Every row gives one point. The ring and each string are closed loops that go straight from each point to the next, and from the last back to the first. Before rounding, they use only three directions, however many columns there are. Count how often each string passes through the ring. Passing back the other way cancels.

Ring (9 x 4):
|  37 |  49 |  23 |  -2 |
|  -7 |  40 |  19 |   2 |
| -33 |  13 |   4 |  11 |
| -38 | -18 | -22 |  22 |
| -23 | -37 | -35 |  28 |
|  11 | -43 | -23 |  27 |
|  57 | -22 |  17 |  14 |
|  71 |   6 |  30 |   5 |
|  61 |  37 |  27 |  -1 |
String (24 x 4):
|  64 |  18 |  -8 |  10 |
|  95 |  17 |  37 |   1 |
|  87 |  12 |  63 |  -3 |
|  50 |   6 |  56 |   1 |
|  42 |   9 |  14 |   8 |
|  43 |  16 | -21 |  13 |
|  35 |  12 |  14 |   8 |
|  57 |  25 |  63 |  -5 |
|  55 |  33 |  61 |  -6 |
|  37 |  26 |  34 |   1 |
|  23 |  22 | -13 |  11 |
|  32 |  54 |  -9 |   3 |
|  36 |  84 |  16 |  -8 |
|  30 |  62 |  54 | -10 |
|  24 |  29 |  50 |  -3 |
|  27 |  33 |  65 |  -6 |
|  37 |  76 |  44 | -12 |
|  45 |  83 |  15 |  -8 |
|  32 |  40 | -18 |   8 |
|  52 |  54 |  -5 |   2 |
|  78 |  61 |  29 |  -6 |
|  73 |  46 |  -2 |   2 |
|  38 |  18 | -19 |  12 |
|  37 |  13 | -13 |  12 |
Times through: 1
String (23 x 4):
|  35 | -44 | -35 |  28 |
|  27 | -19 | -46 |  25 |
|  21 |  -5 |  -3 |  14 |
|  41 | -26 |  40 |  10 |
|  56 | -50 |  36 |  16 |
|  47 | -54 | -15 |  26 |
|  25 | -33 | -52 |  29 |
|  14 | -12 | -34 |  22 |
|  16 | -25 |  19 |  15 |
|   2 | -48 |   3 |  23 |
| -27 | -73 | -54 |  39 |
| -25 | -42 | -68 |  35 |
| -11 | -20 | -38 |  25 |
|   4 |  -8 |   0 |  15 |
|  -6 | -17 |  -4 |  18 |
| -14 | -18 | -42 |  25 |
| -29 | -33 | -71 |  34 |
| -45 | -60 | -79 |  42 |
| -15 | -49 |  -7 |  25 |
|   5 | -32 |  23 |  16 |
|  14 | -18 |  18 |  14 |
|  19 | -44 |  16 |  19 |
|  33 | -64 |   3 |  25 |
Times through: 2

Ring (9 x 9):
| -16 |  66 | -16 |  18 |  13 | -11 | -35 | -56 |  -3 |
| -31 |  63 | -59 |  17 |  47 | -35 | -23 | -41 | -16 |
| -35 |  40 | -59 |  15 |  48 | -48 |  -9 |  -8 | -17 |
| -29 |   8 | -38 |  12 |  30 | -54 |   3 |  29 | -12 |
|  -2 | -29 |   2 |   6 |  -7 | -42 |  11 |  62 |   3 |
|  21 | -39 |  28 |   2 | -32 | -24 |   7 |  62 |  14 |
|  34 | -24 |  51 |   3 | -52 |  -3 |  -8 |  35 |  22 |
|  24 |   6 |  53 |   9 | -49 |   5 | -22 |   0 |  20 |
|   5 |  38 |  32 |  15 | -28 |   3 | -32 | -33 |  12 |
String (21 x 9):
|   15 |   11 |   16 |    8 |  -20 |   -8 |  -17 |    0 |   10 |
|  -11 |   16 |   33 |   16 |  -25 |  -18 |  -17 |    4 |    8 |
|  -11 |   44 |   77 |   24 |  -56 |    8 |  -40 |  -37 |   18 |
|  -23 |   65 |   52 |   27 |  -34 |    3 |  -45 |  -57 |    9 |
|  -25 |   50 |   18 |   22 |   -9 |  -15 |  -30 |  -33 |    2 |
|   -5 |   40 |  -16 |   12 |    9 |  -17 |  -23 |  -25 |   -1 |
|   -6 |   76 |  -66 |   11 |   46 |  -15 |  -33 |  -68 |  -12 |
|  -35 |  103 | -101 |   17 |   80 |  -30 |  -36 |  -88 |  -26 |
|  -20 |   74 | -102 |   10 |   75 |  -35 |  -23 |  -56 |  -23 |
|   -6 |   29 |  -35 |    9 |   23 |  -28 |  -13 |   -9 |   -6 |
|  -33 |   24 |  -14 |   17 |   15 |  -42 |   -9 |    7 |   -7 |
|  -59 |   16 |  -36 |   20 |   38 |  -68 |    4 |   31 |  -18 |
|  -35 |   -5 |  -45 |   11 |   37 |  -65 |   12 |   48 |  -15 |
|   -5 |  -15 |  -35 |    4 |   21 |  -48 |   10 |   48 |   -6 |
|    3 |   -3 |  -11 |    6 |    2 |  -30 |   -2 |   26 |    2 |
|   -8 |  -15 |   19 |   10 |  -17 |  -34 |    1 |   44 |    5 |
|    4 |  -51 |   52 |    7 |  -45 |  -34 |   12 |   83 |   15 |
|   49 |  -58 |   39 |   -6 |  -48 |  -12 |   10 |   74 |   22 |
|   69 |  -53 |   44 |  -10 |  -57 |    4 |    3 |   58 |   28 |
|   52 |  -47 |   91 |    0 |  -86 |    9 |   -6 |   54 |   34 |
|   62 |  -17 |   49 |   -3 |  -58 |   18 |  -17 |   13 |   28 |
Times through: 2
String (18 x 9):
| -32 |  79 |   0 |  25 |   6 | -11 | -42 | -67 |  -4 |
| -20 |  95 | -61 |  17 |  47 | -13 | -42 | -87 | -14 |
|   3 |  56 | -64 |   7 |  41 | -17 | -24 | -46 | -10 |
| -16 |  37 | -24 |  14 |  18 | -28 | -18 | -16 |  -5 |
| -45 |  50 | -23 |  22 |  25 | -40 | -19 | -21 | -12 |
| -58 |  87 | -78 |  24 |  69 | -46 | -27 | -58 | -26 |
| -19 |  75 | -84 |  12 |  63 | -28 | -27 | -59 | -19 |
|   1 |  40 | -39 |   8 |  24 | -19 | -20 | -26 |  -5 |
| -15 |  33 |  -5 |  15 |   4 | -23 | -19 | -13 |  -1 |
| -24 |  46 |   8 |  20 |  -3 | -19 | -27 | -28 |   0 |
|   9 |  33 | -13 |   9 |   3 | -11 | -22 | -22 |   3 |
|  26 |  45 |  -4 |   7 |  -8 |   9 | -34 | -47 |   9 |
|  18 |  43 |  59 |  15 | -51 |  21 | -42 | -47 |  20 |
|  -7 |  26 |  73 |  21 | -54 |   0 | -31 | -14 |  17 |
| -11 |  19 |  40 |  17 | -30 | -15 | -20 |  -1 |   9 |
|  16 |  25 |   1 |   7 |  -9 |  -6 | -22 | -17 |   7 |
|  20 |  44 |   4 |   9 | -12 |   7 | -33 | -44 |   9 |
|  -9 |  76 |  16 |  21 | -12 |   6 | -47 | -74 |   5 |
Times through: 0

Ring (7 x 14):
|  66 | -44 |   0 |   7 | -35 | -35 |  -7 |  15 |  13 |  -3 |  -7 |  26 |  -6 | -42 |
|  55 | -10 | -28 |  -4 |  10 | -49 |  -4 |   9 |  26 | -24 |  25 |  11 |   0 | -16 |
|  28 |  12 | -42 |  -9 |  30 | -31 |   8 |   5 |  49 | -36 |  57 |  12 |   8 |  12 |
| -14 |  19 | -23 |  -4 |  15 |  20 |  23 |  -3 |  77 | -31 |  68 |  28 |  15 |  31 |
| -23 |  -9 |  18 |   9 | -35 |  56 |  25 |  -3 |  75 |  -5 |  35 |  49 |  10 |  12 |
|   2 | -46 |  35 |  17 | -72 |  50 |  18 |   7 |  54 |  10 |   5 |  58 |   2 | -18 |
|  35 | -65 |  31 |  18 | -80 |  22 |   7 |  16 |  32 |  13 | -12 |  53 |  -4 | -40 |
String (26 x 14):
| -41 |  56 |  -9 |  -6 |  41 |  31 |  22 | -22 |  89 | -28 |  67 |  20 |  19 |  46 |
| -28 |  16 | -46 |  -8 |  15 |  37 |  38 |   6 |  95 | -45 | 103 |  37 |  20 |  51 |
|   0 |  -9 | -37 |  -3 |  -6 |  20 |  28 |  13 |  73 | -35 |  77 |  38 |  13 |  25 |
|  11 |  -2 |  -8 |   1 |  -5 |   5 |  12 |   1 |  55 | -18 |  37 |  28 |   7 |   4 |
|  19 | -23 | -23 |   1 | -20 |   6 |  18 |  14 |  55 | -23 |  49 |  36 |   6 |   3 |
|  19 |   1 | -70 | -13 |  24 | -15 |  24 |  18 |  67 | -53 |  96 |  22 |  13 |  31 |
|  30 |  30 | -69 | -18 |  60 | -48 |   9 |   5 |  54 | -53 |  81 |   0 |  12 |  27 |
|  28 |  27 | -13 |  -6 |  36 | -38 |  -6 | -10 |  38 | -20 |  23 |   3 |   5 |  -1 |
|  24 |   6 |   4 |   1 |   5 | -17 |  -2 |  -6 |  39 |  -9 |  12 |  17 |   3 | -10 |
|  36 | -12 | -12 |   0 |  -5 | -21 |   2 |   6 |  37 | -16 |  24 |  22 |   2 | -12 |
|  53 | -40 | -36 |  -1 | -21 | -27 |   9 |  25 |  34 | -26 |  41 |  30 |   1 | -15 |
|  82 | -44 | -45 |  -3 | -12 | -61 |  -3 |  29 |  14 | -28 |  29 |  18 |  -4 | -30 |
|  71 | -54 | -43 |  -1 | -27 | -41 |   5 |  32 |  23 | -27 |  36 |  29 |  -2 | -25 |
|  95 | -32 | -34 |  -4 |   3 | -84 | -17 |  20 |  -1 | -21 |   6 |   5 |  -8 | -42 |
|  70 |   5 |  -5 |  -3 |  24 | -74 | -23 |  -4 |   5 | -10 | -13 |  -4 |  -5 | -36 |
|  30 |   5 |   9 |   2 |   4 | -22 |  -6 |  -8 |  33 |  -6 |   3 |  15 |   1 | -16 |
|  40 | -22 | -23 |   0 | -11 | -21 |   6 |  13 |  38 | -21 |  33 |  26 |   2 | -11 |
|  57 | -20 | -58 |  -9 |  11 | -47 |   7 |  23 |  35 | -40 |  58 |  16 |   3 |  -3 |
|  39 | -32 | -50 |  -4 | -12 | -15 |  18 |  26 |  49 | -36 |  65 |  32 |   6 |   3 |
|  25 | -21 | -20 |   1 | -16 |  -1 |  14 |  13 |  50 | -21 |  42 |  33 |   5 |  -1 |
|  20 |  -7 | -63 | -10 |  13 | -10 |  24 |  19 |  65 | -48 |  89 |  26 |  12 |  25 |
| -10 |  50 | -59 | -17 |  64 | -10 |  21 |  -5 |  80 | -53 |  97 |   8 |  19 |  50 |
| -15 |  48 | -19 |  -8 |  45 |   3 |  13 | -16 |  72 | -30 |  59 |  12 |  15 |  33 |
| -25 |  30 | -41 |  -9 |  30 |  24 |  30 |  -2 |  89 | -43 |  92 |  27 |  19 |  48 |
| -34 |  38 | -29 |  -8 |  31 |  32 |  30 |  -9 |  92 | -38 |  86 |  27 |  20 |  50 |
| -23 |  43 |   5 |  -2 |  28 |  18 |  12 | -21 |  72 | -17 |  41 |  19 |  14 |  26 |
Times through: 2
String (18 x 14):
|  -20 |  -28 |   -3 |    8 |  -47 |   62 |   35 |   11 |   81 |  -15 |   58 |   58 |   12 |   18 |
|   12 |  -35 |   -5 |    7 |  -43 |   27 |   21 |   14 |   57 |  -13 |   38 |   47 |    5 |   -3 |
|    4 |  -15 |   26 |   10 |  -35 |   26 |    9 |   -3 |   51 |    3 |    7 |   39 |    4 |  -11 |
|    1 |  -25 |   63 |   20 |  -61 |   42 |    4 |  -10 |   44 |   25 |  -27 |   47 |    0 |  -29 |
|   31 | -102 |   47 |   28 | -129 |   53 |   16 |   27 |   34 |   26 |  -21 |   76 |   -7 |  -52 |
|   49 |  -94 |   17 |   19 | -102 |   21 |   12 |   32 |   28 |    9 |   -5 |   63 |   -7 |  -47 |
|   36 |  -52 |  -10 |    7 |  -51 |    7 |   14 |   23 |   42 |  -12 |   28 |   45 |    1 |  -18 |
|   41 |  -26 |   16 |    8 |  -30 |  -14 |   -4 |    4 |   26 |    2 |   -8 |   28 |   -3 |  -32 |
|   63 |  -23 |   15 |    6 |  -17 |  -45 |  -17 |    2 |    8 |    4 |  -24 |   15 |   -7 |  -45 |
|   88 |  -25 |  -14 |   -1 |    2 |  -79 |  -22 |   11 |   -3 |  -11 |  -12 |    4 |   -9 |  -47 |
|   78 |  -25 |  -48 |   -7 |   10 |  -71 |   -6 |   21 |   15 |  -32 |   31 |    8 |   -2 |  -23 |
|   60 |   -7 |  -58 |  -11 |   26 |  -60 |    1 |   17 |   31 |  -41 |   53 |    7 |    3 |   -4 |
|   35 |   35 |  -46 |  -14 |   59 |  -55 |   -2 |   -4 |   42 |  -40 |   52 |   -5 |    8 |   12 |
|   12 |   36 |  -21 |   -8 |   43 |  -25 |    3 |  -11 |   52 |  -28 |   43 |    6 |    9 |   15 |
|  -11 |   52 |  -54 |  -16 |   64 |  -10 |   20 |   -8 |   79 |  -51 |   93 |    8 |   19 |   49 |
|  -11 |    5 |  -50 |   -8 |   10 |   24 |   34 |   12 |   85 |  -45 |   97 |   35 |   17 |   41 |
|    5 |  -29 |  -31 |    1 |  -28 |   27 |   30 |   20 |   70 |  -29 |   70 |   47 |   10 |   16 |
|   -5 |  -34 |  -27 |    3 |  -39 |   44 |   36 |   21 |   77 |  -28 |   74 |   54 |   12 |   20 |
Times through: 2
